Each row is a point. Each copy is the shape, with its points in the same order, stretched, turned, moved and blurred by noise. Say if it was mirrored as well.
In the rows, zero is written as 128.

Shape, 8 rows:
[[159 180]
 [129 154]
 [162 175]
 [184 122]
 [100  90]
 [102  92]
 [128 153]
 [153 161]]
Copy 1 (8 x 2):
[[179 112]
 [148 110]
 [180 115]
 [161 165]
 [ 98 137]
 [ 94 137]
 [154 115]
 [163 119]]
Copy 1 is: mirrored
Copy 2 (8 x 2):
[[ 31 140]
 [ 80 127]
 [ 35 148]
 [ 82 212]
 [177 141]
 [176 144]
 [ 85 125]
 [ 57 147]]
Copy 2 is: only turned
Copy 3:
[[122 183]
 [107 151]
 [128 181]
 [166 164]
 [113 100]
 [115 102]
 [104 151]
 [128 171]]
Copy 3 is: only turned

Shape, 6 rows:
[[116 130 137]
 [149 104 113]
 [135 135 126]
 [134 249 130]
 [148 113 103]
 [160 106 147]]
Copy 1, 6 rows:
[[122 133 135]
 [160 122 132]
 [136 140 128]
 [ 93 211  78]
 [156 122 125]
 [155 143 154]]
Copy 1 is: only turned
Copy 2 (6 x 3):
[[126 143 150]
 [151 120 120]
 [123 119 132]
 [ 30 105  99]
 [147 120 114]
 [159  98 144]]
Copy 2 is: mirrored
Copy 3 (6 x 3):
[[141 131 140]
 [147 179 101]
 [124 148 120]
 [ 21 116 126]
 [137 186 101]
 [150 142  74]]
Copy 3 is: mirrored

Shape:
[[109  85  88 146 115  97]
 [126 138  70 116 103 140]
 [144 170 143 171 125 157]
 [147  72 189 112 121 142]
 [119 116  84 120 142  83]
 [125 156 147 166 105 143]
 [139 113  45 174 124 102]
 [ 92 117  95 177 156 124]
 [128  91 153 106 157 148]]
Copy 1:
[[158 114 110 115 190 116]
 [140 143 140 207 145 140]
 [ 95 171 159 130  84 103]
 [138  17 157  86 110  63]
 [140 107  98 131 161 165]
 [105 154 170 120 121 100]
 [145 183  75 157 173 119]
 [159 161 116  84 145 145]
 [153  46 137 102  92 123]]
Copy 1 is: only turned
Copy 2:
[[161 125 103 132 123 229]
 [ 95 137 130  95  82 181]
 [ 67 118 118 158  87 111]
 [135  43 126 115 170 118]
 [168 170 129 128 130 201]
 [ 85 107 105 145  96 128]
 [138 163 118 156  87 249]
 [174 143  99 173  71 176]
 [163  86 141 129 136 114]]
Copy 2 is: mirrored
Copy 3:
[[196 114 106 116 164  69]
 [104 100  85 134 141 108]
 [ 89 144 126 108 128 193]
 [111 158 159  84  79  71]
 [191 118 115 169 127  74]
 [ 97 142 139  99 157 168]
 [213  89  80 135 141 126]
 [202 152  88 121 174 109]
 [128 168 120 120  85  63]]
Copy 3 is: only turned
Copy 4, 9 rows:
[[113 122  87 120  74 134]
 [108 151 126 135  99 148]
 [137 166 121  83 140 123]
 [140 102 162 124 138  68]
 [137 140  88 146  84 139]
 [134 145 123  71 124 137]
 [102 168  62 118  71 135]
 [111 138  60 122 116 139]
 [132 118 138 158 149  86]]
Copy 4 is: only turned

Shape, 12 rows:
[[102  99 164 171 116  92 119 107]
 [134  99 136  58  90 186 135 134]
 [189 113 133 126 111  96 109 148]
 [132 174 147 133 161  77  77 181]
 [141 116 162 101 182 171 150 155]
 [137 201 115 112 183 114 165 109]
 [122 117  78 160 158  88 108 139]
 [ 88 157 115 157  98  98 170 131]
 [162 179  79 120 144 149 131 172]
 [151 125 119 112 169 174 176 127]
 [ 93 194 163 149 186 161  81  96]
 [128 146  83 166 162 151 175  80]]
Copy 1 (12 x 8):
[[123 139  85 155 125 158 162 200]
 [122 121 186   7 184 135 140 135]
 [ 87 160 137 106 108 192 122 149]
 [ 43 137  81 115 113 200 116  84]
 [120 162 114  62 171 116  64  49]
 [130  67 153 119  71 139  21  91]
 [146 124  74 157  75 184 149 127]
 [146  89 153 184 115 134 123 157]
 [118 132 176  91  98 142  78  42]
 [163 138 156  91 133  99  52  85]
 [ 85 119  82  91 108  74 104 102]
 [202 109 149 153  61  83  68 131]]
Copy 1 is: mirrored
Copy 2 (12 x 8):
[[112 112 158  81 141 130 214 103]
 [198 105 114 210 182  74 104  92]
 [ 95 138 123 182 102 159 174  96]
 [ 99 154 201 110  86 210 134 114]
 [184 112 113 124  89 130  76  53]
 [ 86 176 142  70 114 122  81 154]
 [ 88  97 127  88 103 190 183 188]
 [146 187 172  88 172 111 187 185]
 [136 147 160 163  77 125 101 184]
 [163 120  95 123 102  98  95 114]
 [100  84 236  39  72  83  89 123]
 [105 114 124  66  95  70 146 191]]
Copy 2 is: only turned
Copy 3:
[[137 111 154 116  69  99 108 117]
 [103  99 146  92 155 130  97  45]
 [102 136 104 167 120 107 140  76]
 [120  80  87 179 152 110 150 174]
 [145  79 162 160 156 166 142  92]
 [158 132 168 122 212 108 161 153]
 [152 146 131 170 112 124  89 138]
 [177 123 106  68 128  97 109 130]
 [127 136  89 143 180 159 139 127]
 [153 127 171 134 163 164 131  83]
 [102  84 194 120 146 144 160 214]
 [164 174 190 105 136 148 120 125]]
Copy 3 is: mirrored
Copy 4 (12 x 8):
[[153 132 100 151 103 146  99 163]
 [143 152 130  43 130 151  93 117]
 [102  71 120  91 151 157 101 140]
 [138  61  84 131 126  94 144 129]
 [122 154  39  66 169 151 118 146]
 [ 84 162  95 154 124 112 176  72]
 [109  95 168 141 123 100 156 150]
 [166 157 139 177  97 138 156  98]
 [ 96 108 150  88 133 123 179 101]
 [ 96 177  87  76 158 154 141 131]
 [119 151  61 137  50  92 168 131]
 [ 82 187 144 148 109 146 180 121]]
Copy 4 is: only turned

Shape (15 x 11):
[[174 103 139 197 164 142 169 152 106 130 129]
 [159 134 153 100 115 123 126  68 129 141 140]
 [126 124 147 133  96 160 170 160 154 115 148]
 [124 180 135 114  94  96 147 121  96 114 135]
 [119 131 165 102 115 115 102 121 136 109  99]
 [200 115 112 196  98 103 133 161 120 117 147]
 [193 144 148 103  96 111 166 162  93 136 121]
 [131 154 140 170 125 142 124 117 144 165  68]
 [127 109 156 103 117 140 114 149  83 212  98]
 [132 114 149 111 104 111 144  20 120 128 119]
 [126 112 161 125 200 115   7 140 140 139 127]
 [133 102  62 100  95 135 109 160 154 110  68]
 [125 100 163 100 104 115 133 141 117 159 141]
 [153 110 161 104 105  90 172 121 150 123 138]
 [135 108  68 107 159 102 126 148 141 159 130]]
Copy 1:
[[ 71 103 205 103 141 128 195 121 191 127 103]
 [151  99 119 148 142 180 156 144 129  83 142]
 [145 157 129 122 141 129 197  79 151 189  93]
 [152 119 118 174 122 144 122 187 110 163 128]
 [161 103 130 139 133 155 108 137  84 147 165]
 [ 64 124 123  82 121 140 195 152 208 134 149]
 [108  79 137 149 106 138 196 153 160 164 104]
 [182  94 173 102 177 149 151 144 144 142 156]
 [143  79 214 101  91 179 121 126 172 157 118]
 [160 120 130 206 141 158 135 151 117  55 187]
 [102  78 164  21 140 198  47 144  97  96 167]
 [147 106  83 132 105  78 124 107 146 148 132]
 [120 102 137 135 113 180 136 112 153 158 127]
 [112  93  88 186 154 157 167 115 148 135 137]
 [ 82  71  95 133 127 125 100 141 181 104  96]]
Copy 1 is: only turned
Copy 2, 15 rows:
[[118  61  70 143 108 121 167 130  82  33  88]
 [142 101 150 103 184 134 121 175 144 147 191]
 [124 114  76 132 124  88 112 165 174  84 137]
 [ 94 129 174  84 148 102 144 144 129 148 122]
 [145 133 126 124 110 141 105 170 121 164 146]
 [135  75 123 172 148  67 179  95 118  66  93]
 [143  79 117 102 128  76 132 117  79 118 127]
 [161 133 108  88 132 167 129 144 128  75  99]
 [206 128 141  95  90 150  55  78  69  82 151]
 [140  82 175  76 187 161 110 189 179 147 178]
 [155 160 123 199  96 184 124 133  41 161 177]
 [191  85  99 105  99 133 146  83 151 125 154]
 [158 121 136 128 119 121  64 120 118 124 158]
 [121  89 111 121 157 116  90 159 144 156 149]
 [135  90 122 107 138 166 137  62 111 129 173]]
Copy 2 is: mirrored
Copy 3:
[[110 126 132 142 137 119 180 107 136 105  65]
 [150 172 153 147 154 116 104 147 139 144 131]
 [139 106 191  98 136 107 136 114 159 105 104]
 [175 160 164 108 107 124 119 120 120 166 107]
 [161 149 181 111 125 129 138 182 122 130 139]
 [147 125 149 146 120 119 124  86  99  77  77]
 [154 145 158 118 132  68 126 137 101 143  94]
 [171 113 106 120 141 153 132 166 134 113 103]
 [149  97 127 105 175 116 166 153  65 166 130]
 [172 163 166 184 152 153  95 160 157 152 115]
 [122 161 131  99 129 145 180 179  89 116 199]
 [124  58 178 143  72 135 103 172  91 119 147]
 [156 121 184 107 154 109 158 131 116 137 129]
 [166 133 186 140 135  97 147 138 153 125 119]
 [116  85 136 156  84 107 162 125 114 138 164]]
Copy 3 is: only turned
